Rows are points. Two turns around zero, p and q, are shown by what they do to some points. Where does a point land after both, in the order given? Backwards means that the second turn is done in reverse. Each puzzle has new turns, and all numbers are rounded.
(in the rows, 128 means zero)

Turn p:
[137 118] -> [134 116]
[131 129] -> [131 128]
[106 167] -> [119 172]
[160 131] -> [159 121]
[106  95] -> [ 97 103]
Turn q:
[147 120] -> [147 119]
[158 122] -> [158 121]
[128 147] -> [129 147]
[130 140] -> [130 140]
[ 77 111] -> [ 77 113]
Where do these land?
p, then q: [166 152] -> [172 138]
p, then q backwards: [123 119] -> [121 121]
q, then p: [121 100] -> [112 104]
q, then p: [102 141] -> [108 149]

Turn p:
[136 118 159 141 121 151] -> [141 142 140 135 113 161]
[172 111 114 110 111 103] -> [159 113  86 133 110 110]
[111 118  97 123 151 123] -> [107  96 126 120 146 120]
[139 162 106 139 116 104] -> [122 147 107 148 145  95]
[129 176  98 107 154 117] -> [107 143 102 102 169 100]
[115 101 143 155 129 165] -> [116 120 152 143 115 173]
[108 117 149 131  98 167] -> [111 143 153 130  88 153]
[114 113 160 133 109 130] -> [142 134 159 134 104 135]
[127 136 124 113 162  92] -> [145 113 127 109 164 104]
Turn q:
[109  99 150 164 127 135] -> [108 117 162 130 158 149]
[119  91 141 125 136 117] -> [107 100 133 120 149 121]
[122 130 177 120 144 145] -> [158 112 161 113 147 115]
[138 123  83 130 111 144] -> [122 135  93 135 114 161]
[130 163 116 100 102 166] -> [168 141 116 106  91 151]
[134 140 108 129 115 154] -> [143 139 114 128 116 155]
[119 127 102 136 114  95] -> [ 90 142 118 134 111 123]
[113 121 137 142 170  92] -> [104 140 136 133 164  90]
[167 160 137 105 133 104] -> [153 128 119 151 100  87]
Where do these land?
q, then p: [160 142 131 106 129 148] -> [141 122  91 149 118 132]
q, then p: [160 119 121 133 150 118] -> [125 108 124 157 151 129]
q, then p: [123 114 154 126  92 135] -> [142 126 145 121  91 147]
q, then p: [ 93 110  95 153 116  79] -> [ 84 134 182 117 135 101]
p, then q: [115 143 117 110 135 140] -> [126 133 123 100 125 115]
q, then p: [101  98 114 113 130 126] -> [109 104 136  97 123 120]
p, then q: [117 173 135 176 130 162] -> [156 184 159 114 152 134]
q, then p: [156 126 157 108 142 115] -> [163 104 123 149 130 119]
